Every row gives one point. The last column is the point's height on a tilted bowl or saddle (a function of degree 2), plus a little noise. Count its main directions that bend up, bend down and stay straight.
(in the rows, 128 means zero)

Points (17 x 4)
[[ 69  83 156  75]
 [139 159 133 131]
 [158  91 170 169]
 [168 167 117 107]
 [111  78 138 115]
 [150 133  68 119]
 [191 135 139 145]
 [ 64  90 141  88]
 [155  14 128 184]
 [110 140 159 138]
 [190 133 160 174]
 [175  87  80 151]
 [132 155 143 137]
 [214  47 132 240]
 [155  71 144 156]
 [136 142 169 156]
 [ 81 125 104 140]]
Directions: 2 up, 1 down, 0 straight

Points (23 x 5)
[[161  91 185 131 166]
 [160 105 147 114 157]
 [185 140  81 123 139]
 [103 145  89 133 145]
 [119 157  78 117 159]
 [155 143 175  75 145]
 [ 96  97 181 127 139]
 [176  50 107  92  89]
 [113 111 174  29  88]
 [180 141  76 199  81]
 [163 133 146 171 157]
 [ 99 142 172 113 129]
 [130  89 108 185 156]
 [112 161 139 155 142]
 [ 56  69 134 134 105]
 [174  99  90 163 123]
 [145 132 132 178 156]
 [166 140 123 185 137]
 [171 168 123 136 148]
 [186 187  76 138 128]
 [ 36  71  69  65   7]
 [134 125 176 187 174]
 [128 143  66 202  92]]
Directions: 1 up, 3 down, 0 straight

Points (48 x 7)
[[149 121 111 146  93 174 115]
 [145 146 101 249  58 125  60]
 [144 171  67 110 123 149 134]
 [176 126  45  84 108  80 152]
 [ 46 133 165 128  78  88  93]
 [ 39 108  25 105  55 201 124]
 [148 170  68 140 142 121 129]
 [168 164 135 158 140 175 114]
 [176  68 132  75 148  95 124]
 [125 120 115 161 202 205 101]
 [143  72  65 167 103  90  80]
 [130  66 158 115  95 136 192]
 [119 108 130  77 110  61 133]
 [170 151  97 120  85 118 104]
 [128  90 184 169 111 118 175]
 [117 120 135  49  94 166 168]
 [108 110 103 160 165 109 112]
 [146 127 134 123 116 168 125]
 [139 177  70 155 158 138 143]
 [135  86 123 109  78 106 171]
 [127 192 178 213 173 162 249]
 [115 152  97 170 130 115 125]
 [ 51 136  89 176  89 114  79]
 [ 98  82  90 186 170 171  91]
 [165 211 121 180 100 129 103]
 [122 142 130 186 150 179 149]
 [165  98  67 153  90  67  71]
 [149 118 165 148  42 158 141]
 [170 166  93 164 144  87  90]
 [146  46 110  90 137 154 158]
 [143  87  88 180 108 185  85]
 [ 91 111 134  13 137  36 115]
 [117 133 129 185 136 141 143]
 [121 107 141 142 140 193 127]
 [127 149 150 155  94 155 134]
 [144 183  66 121 148 123 133]
 [148 112  30 137 179 170 106]
 [155 139 149 121  67  93 105]
 [193 140 217 130 151  39  24]
 [149 136 137 126 105 115 120]
 [149  98  90 123 136 198  99]
 [159 105 137 132  80  79 111]
 [141  38 139  91 165 115 140]
 [167 175 171 122 154 136  93]
 [106 190  81 146 111  92 109]
 [ 92 153 123 133  89 106 111]
 [104 150 144 116 118 117 121]
 [ 83 150 178 121  60  65  82]]
Directions: 2 up, 4 down, 0 straight

Points (63 x 9)
[[168 141 140  53  94 194 132  56  80]
 [172 178  90 181 119  93  43 121  68]
 [172 164 113 157 142 129 138 143 100]
 [207 125 203 161 158  87 152 158  87]
 [ 59 172 126  60 130 127 149 122  73]
 [ 67 125  59 174 132 131 170 129  94]
 [210 143 202 174  77 119 141 106  61]
 [183  88 162  82 110 186 113 113 100]
 [132 191 125 155 118  85 113 110  91]
 [109  65  96 120  87 150 162 105  98]
 [147 149 191 159 106 115 153 109  93]
 [161  46 158 147 180 114 137  84 102]
 [152 131 158 197 165 147 142 136 104]
 [115  89 132 131 210 152  94 104 112]
 [172 152  74 172  87 144 121 165  82]
 [134  48  85 126  81 184  89 102 115]
 [160 114 165 173  95 196 137 153 101]
 [100 162  64 137  97 132 147 181  80]
 [133 171 178 168  56 199  36 106  60]
 [ 89 154  93  88 122 103  91 179  84]
 [123 233 186  98 142 175 138 174  86]
 [ 86  66 152 167 149 145 101  97 108]
 [125  86  75 152  90 131 113  67 121]
 [166 184 212  87 174 145 113  93 120]
 [104 111  94 128  92 108 147 165  97]
 [123  92 174  90 122  98  45  79 120]
 [148 183 112  96 111 180 186 110  89]
 [173  98  87 112 178 125 116 140  93]
 [197 128 137 123 137 123 148 158  98]
 [166 143  60 132 116  51 157 172  72]
 [107  75 147 133 154 216 124 150 104]
 [130 106 162  66  92  71 107 102  94]
 [179 142 149 157 124 107  78 128 103]
 [109 170 127 181 165 144  97  59 115]
 [152 160  87  76 115  66 116 109  91]
 [148 161 106 165 164 170  97  72 123]
 [ 64 127  86 125  79 184 179 198  76]
 [ 95 145 142  56 137  74 156 127  88]
 [123 128 194 133 104 169 146  74  96]
 [223 118 140  83  94 171 157 108  80]
 [ 67 146 111  72  87  85 234 142  61]
 [124  86 141 179 113 163  69 131 110]
 [ 69 152 133 148 103 174  81 137  89]
 [139 125 173 135  96 132 191 210  88]
 [140  84 159 137 196  55 114  58 118]
 [ 79 127 162 103 189 152 126 118 106]
 [120 167 175 162 129 113 106 129  99]
 [150  90 143 123  49  90 196 245  69]
 [153 128 114 101  93  64 147 134  94]
 [125 151 138  95 156 174 153 126 108]
 [147 108  89 150 136 150  60 137 112]
 [ 61 185  75 175 152 150 102 142  69]
 [115 111 159 139  24 153 104  77  69]
 [126  68 186 102 188 101  83 167  97]
 [ 98 183 164 146 128 137 153 155  95]
 [160 166 136 152 142 109 158 167  96]
 [180  38 105 156 222  91 171 116  57]
 [182 135 186 214 165  32 134 135  63]
 [127 210 147 217 188 157 132 146  74]
 [ 77  64  75  91 180  85 144 166  53]
 [160 156  97 150 115 188 104  97 114]
 [146  37 131 163  92 118  78 153 103]
 [107  94 138  94 168  85 200  86  93]]
Directions: 0 up, 4 down, 4 straight

Points (67 x 9)
[[124 100 123 101 135 117 128 118 136]
 [134 147 114 201 206  70 159 142 225]
 [138  98 155  99 115 125 136  99 145]
 [ 83 182 153  74 138  87 129 118 160]
 [121 174 147 151 138 104 145  86 183]
 [148  93 156  98 167  85 158 128 170]
 [153 123  61  97  15  75 171 130  85]
 [183 129 149 210 167  66 124 152 216]
 [147 168 125  87  90  80  99  91 158]
 [169 172 121  84 131 169  14 199 216]
 [125 150 144 133  98  83 108 189 143]
 [102  90 100  82 153 171 132 139 143]
 [ 74  86 106  71 124 124  43 216 182]
 [155  66 128 123  91 179 156 108 133]
 [137 143  51 189 128 112  94 102 136]
 [194 151 163 150  88 123 100 130 160]
 [143  87 131 213 161 150  88 214 129]
 [ 93 149 155 115 130 141  40 212 157]
 [129 127 129 120 175  47  51 210 209]
 [190  20 103 121 150 115 153  89 202]
 [200  56 107 115 121 147 145 107 151]
 [126 145 180 126 242 168 157 195 116]
 [158 162 105  59 185 172 110 152 157]
 [191 144 143 114  81 137  84 135 142]
 [ 39  23 132  80 111 119 151 119 194]
 [ 82 161 116  70 160 168 125  81 178]
 [143 136 154 117 100  76 151 198 140]
 [ 79 176 167  53  95 148 116 163 140]
 [179  93 146  65  76 163 155  79 156]
 [124  76 139 144 149 128 119 145 122]
 [ 52  99 140  78  94 179 118  91 180]
 [128 157  83  95 110 100 167 140 143]
 [162  51 112 112 136 136 167 103 170]
 [153 137 108 190  95 136 191 189 148]
 [137  67 103 144 114 123 178 132 141]
 [ 87 115 143 123 160 166 103 134 120]
 [ 50 175 173 164 120  64  92 125 194]
 [151 132 156 121 153  95 159 135 156]
 [182  98 181 167  82  96 130  99 166]
 [ 53 128 147  95 136 133 126 197 102]
 [119  75  97 172 109 158 137 123 116]
 [204 214  53 111 124 137 171  44 204]
 [106 171 135 127 153 183  51 116 169]
 [167 164  90 114  97 104 143  80 140]
 [139 112 200 105 134 174 122 114 146]
 [ 97  68 116 160 129 123 172  67 188]
 [127 129 167  70 140 203 162  79 182]
 [ 91 115 193 107 148 140 187  92 164]
 [117 151 141 161 155  97 190 101 198]
 [181 124 145 231  99 132 161 182 165]
 [107 147  98 167 151 132 137 186 141]
 [128 119 111 128 129  89 114  90 146]
 [  7 129 172 131  90 218 100 127 179]
 [106 163 137  87  75 124 131 107 147]
 [114 127 134 103 142 194  81 158 131]
 [151 123 120 137 135  98  82  99 142]
 [ 80 170 185  81 155 195 162 135 129]
 [159 120  62 143 136 136 132 109 138]
 [101 146 115  97 155 171  62 165 143]
 [ 83 162 177  61 157  63 161 120 161]
 [139 119 151 175 132 161 152 132 140]
 [ 72  19  82  62  95 131  86 150 195]
 [121 170 147  96 127 146 124 132 138]
 [141 100 148 121 144  88  93 148 146]
 [145 114 141  99 124 113 103 194 134]
 [168 146 190 159 169 172  77 148 166]
 [126 156 137  78 122 142 155 127 135]]
Directions: 5 up, 1 down, 2 straight

Points (68 x 9)
[[105 139 118  62  66 105 149  74 140]
 [143 143   7 180 129 157 143 137 109]
 [112 136 181 162 169 127  83  40 167]
 [ 77 129 145 112 125 162 128 135  73]
 [ 98 141 137 125 179 113 142 118  91]
 [194 165 124 102 123  83  42 101 122]
 [168 107 101 107 143 139 170 206 149]
 [103 157 112 198 121 115 175 101 184]
 [129 130  37 113  95 138 134 140 114]
 [202 222 120  83 132 191  89 104  78]
 [144 124 108 135  78 153 136 131 117]
 [118 135  49 125  83 116 177 154 161]
 [ 95  88 198  17 128 157  69 184  24]
 [ 84 123  82 125 132  93 124  77 132]
 [124  51 139 152 133 126 127 159 157]
 [ 30  99 193 139 132  82 120 129  45]
 [171 175 159  99 129 172 185 127 113]
 [197 111  71 127 170 110  59 146  51]
 [105 101 100 123  95 149 181 161 107]
 [162 152 104 222 160 152 126 157 158]
 [143 114 145 134 151 124 131 110 122]
 [151 125  45 101 111  72  87 121 175]
 [165 103 151 135 155 147 146  62 120]
 [115 128  93 162 128 124  65  96 150]
 [229 191 127 175  93 149 133 125  74]
 [ 58  74 140 147  97 100 122 146 131]
 [158 124 133 173 168 214 196 187 181]
 [138 165 141  48  91  90 123  56 183]
 [141 141 113  72  97  72 142 129 176]
 [ 33 113 109 100 168 180  99 110  23]
 [168 161 101 123  61 167  72  81 123]
 [111 151 113  72 166 133  81 152  70]
 [ 44 195 185 157 113 169 102  77 160]
 [141 144  81  83 120  62 130 122 175]
 [177 181  87 132 134 117 164 136 117]
 [133 116 110 159  53  88 195 137 222]
 [100 127  98  97 163 158 134 111  90]
 [140 179 156 153 181  79 188  85  98]
 [127  70  74 129 109 155 118 137 107]
 [111  85 130  55 138 116  74 143  98]
 [ 81 126 105 148 123 123 113  98 130]
 [116 109  92 104 172 159 134 190  97]
 [ 85 102 183 145  94 134  98 146 140]
 [141 131 122 104 151 126 122 168 106]
 [ 84 153 157 107 123 128 141 118  99]
 [139  94  87 186 157 145 138 158 137]
 [154 120 171 112 140 160  83 216  84]
 [164 117 142 144 186 125 149 139 108]
 [142 123 101 145 139 117 100 134 121]
 [200  44  65 102 150  98  49 161 123]
 [ 91 139 141 156 142  87  77  92 139]
 [154 126 113 141 141 117 144  90 115]
 [133  96 171 143 139  61 108  87 153]
 [ 60 141 145 170  32 149 101 129 164]
 [184 119 133 141 111 170 138 107 112]
 [145 116 140 155  52 178 143  83 128]
 [125 114 143 145 150  85 116 152 127]
 [118  76 205 187 172 141 110 143 175]
 [ 63 139  95 149  64 140 110 177 117]
 [108 151 106 219 128 143 129 148 206]
 [ 85 153 183 148 112  78  74 100 164]
 [139 140 139 147 106 151  71 171 113]
 [107 108 189 148  55 137  66 137 200]
 [208  95 149 146 210 174 135 104 110]
 [122 125 150 152 121 170 202  85  98]
 [176 188 145 123  96 107 137 172 143]
 [104 117 151  83 104 131 147  75 108]
 [194 187 136 163 105 115  74  79 147]]
Directions: 4 up, 3 down, 1 straight

Points (68 x 9)
[[ 97 111 132 109 160 127 115 199 132]
 [112 188 110 122 135 127 133 113 109]
 [140  92 150 112 136 132 131 178 145]
 [110 147 144 103 136 110 114 159 154]
 [ 90  91 139 176 122 127 162 185 116]
 [123  90 106 168 108 183  80  86  21]
 [152 154 249 161 100  72 136 159  80]
 [ 95 137 110 119 141 116 104 103 110]
 [172  60 175 150 115  62 132 122  89]
 [154 117 108 120 207 115 109 122  80]
 [170 131  81  90 134 190 109 135  86]
 [186 125  79 120 129 166 166 101  75]
 [123 147 151 132 161 110 133 138 126]
 [108 150 163 170 133 127  63 121  60]
 [106 119 158 115 127 114  67  90  75]
 [140 144 123 137 131 153 162 159 131]
 [129 136  81 114 120 123 155 131 136]
 [132 177 111 136  79 116 102 146 140]
 [145 101 113 102  97 101 189 170 163]
 [124 144 103 146 154 124  98 107  92]
 [121 149 159 114 138  74  97 185 150]
 [ 89 100 126 115 129 105 114 139 133]
 [ 66  68 111 159 151 150 123 142  55]
 [153 125 134 112 104 154 117 120 120]
 [ 99 129 136 118 144 131 148 149 135]
 [113 118 179  66 158 145  99  78  61]
 [108 204 196 130 117  75 110 101  74]
 [157 153 129 201 107 107 119 100  69]
 [112  95 138 186 109 117 112 107  80]
 [100  70 136 168  99  98 124 101  77]
 [146 110 140 121 148 180 104  81  43]
 [177 135 127 131 124 162 138  62  39]
 [114 102  69 179  89  82 141 155 128]
 [116 116 168 131 126 112 106 129 120]
 [ 83 142 124 105 153  72 147 134 142]
 [155 108 137 107  82 170 147 142 125]
 [133 138 118  96 142 171 148 170 124]
 [112 187 149 119 134 116 170 117 114]
 [171 133 201  87 112 133 116 132 101]
 [155 147 148 108 126  65 137 133 142]
 [131  98 132 113 113 135 157 155 148]
 [ 91 105 125  90 135 103 149 143 142]
 [111 184 132 135 163 150 128 164 106]
 [151  67 176 137 141 130 146 156 109]
 [119 111 149 193 105 184 140 130  55]
 [109 140 175 112 183 163  93 151  75]
 [158 146 151 131 112 128 167 129 130]
 [103 104 174 134 109  73 100 180 141]
 [167 129 141 133 144 195 115 124  67]
 [171 125 161 136 170 139  63 173  83]
 [141 130 129 121 121  80 114 107 125]
 [135 101 130 171 146 171  85 109  47]
 [ 97 149 129 125 182 123  99 128 102]
 [105 161 146 121 172 161 154 103  72]
 [ 85 155 105 105 134 199 150 124  57]
 [158 138 172 134  84 127  83 159 136]
 [100 133  30  89 142  95 199 178  93]
 [ 54 155  88 122 104 152 126 135  90]
 [100 122 114 117 100 127 131 161 154]
 [161 126  95 112 130 135 173 112 114]
 [167 133 210 134  99 127 166 151 116]
 [146 125 152 118 136 118 125 106 115]
 [ 96  41 142 150 112 105 141 189 112]
 [110 145 159  94 112 108 129  90 113]
 [134 134 125 104 199 159 147 169  98]
 [149 133 128 105 125 132 165 122 131]
 [169 161 142 125  92 158 139 126 113]
 [112 110 143 122 122 125 120 128 129]]
Directions: 0 up, 7 down, 1 straight

Points (63 x 9)
[[177 197 184 147 115 107 211 130 212]
 [185 144 149  91 151 217 135  57 141]
 [ 55 113 163 121 172 155 117 147 161]
 [141 166 209 142  47 131 159 167 165]
 [136 206  73  86 140 114 144 183 168]
 [ 99 210 124 138 197 122 145 129 182]
 [ 69 199 142 129 126 212  63 121 144]
 [117 160  74 152 111 155 108 141 126]
 [132 173 145 229 213 159 125 107 195]
 [157  72 161 132 136  88 135  43 186]
 [183  90 171  97 181 134 108  92 148]
 [149 101  68 115 117 132 169 153 152]
 [133  95 137 122 166 111 155 167 164]
 [138 122 146 151 116 114 101 168 131]
 [131  79 135 117 127 135 116 161 135]
 [ 93  73  88  92 148  96 136 144 161]
 [108 181  88  91 140 123 137 106 132]
 [169 100 147 126 147 177 129 208 148]
 [163 158 126 151 112  88 130  88 144]
 [100 123 232 117  62 188 102  84 168]
 [188 163  57 134 125 111 181 126 171]
 [162 146 172  90  83  44 119 194 171]
 [115 170 129 150 100  98 147 183 146]
 [185 142 134 145 111  74 163 195 187]
 [141 116 147  88 164  63 100 119 151]
 [ 83  80 120 109 141 112  89 201 160]
 [ 75 137  90 196  63 112  98 125 144]
 [110 123 105 124 141  79 106 126 140]
 [ 94 175 142 186 126 134 131 170 143]
 [114 191 127 114 156 164 105  82 137]
 [135 138 119 101 102 178 104 165 118]
 [122 116 137 105 126 146 172 113 146]
 [153 130  87 167  86 129 176 135 157]
 [145 119 179  95 158 168 129 103 139]
 [124  97 177 111 106  91 132 125 148]
 [174 108  82 148 142 106 140  55 158]
 [128 161 129 144  64 133  98 191 131]
 [ 66 133 181 141 152 141 214 118 204]
 [208  88 241 181 140 146 128 123 193]
 [ 52  98  91 100 138 134 188 112 184]
 [126 109 119 236 178 153 149 152 184]
 [167 206  66 126  77  95 115 163 154]
 [152 146 113 131  99 168 131 136 124]
 [229 145 114  94  83 114  16 116 152]
 [125  45  80 122 138 209 147 129 155]
 [143  87 133 110 138 161  57 160 117]
 [169 116  84  82  79 177 170 109 140]
 [107 182 198 168 121 157 118 164 141]
 [101  83 131 127  95  71 198 133 178]
 [ 72  85 100 117 101 121  39 141 154]
 [ 59 117 103 126 101 124 120 106 144]
 [107 143 157 107 188  86  36 139 163]
 [107 166 185 193 121  98  91  91 153]
 [ 65 159 190  90 159 157 194 105 201]
 [180  13  59  91 124  38 118 174 225]
 [189 139 140 114 108  85 148 128 153]
 [194 153 151 168 151 155 158 101 169]
 [178 172 116 169 137  61 101 167 174]
 [106  62 133 174 165 116 137  96 183]
 [113 103 120 187 123 175  84 184 127]
 [ 63 155 175 113 122 143 249 104 226]
 [ 83 119  90 182 132  64 200 150 195]
 [ 91 155  94 177 100 139 125 134 135]]
Directions: 6 up, 0 down, 2 straight
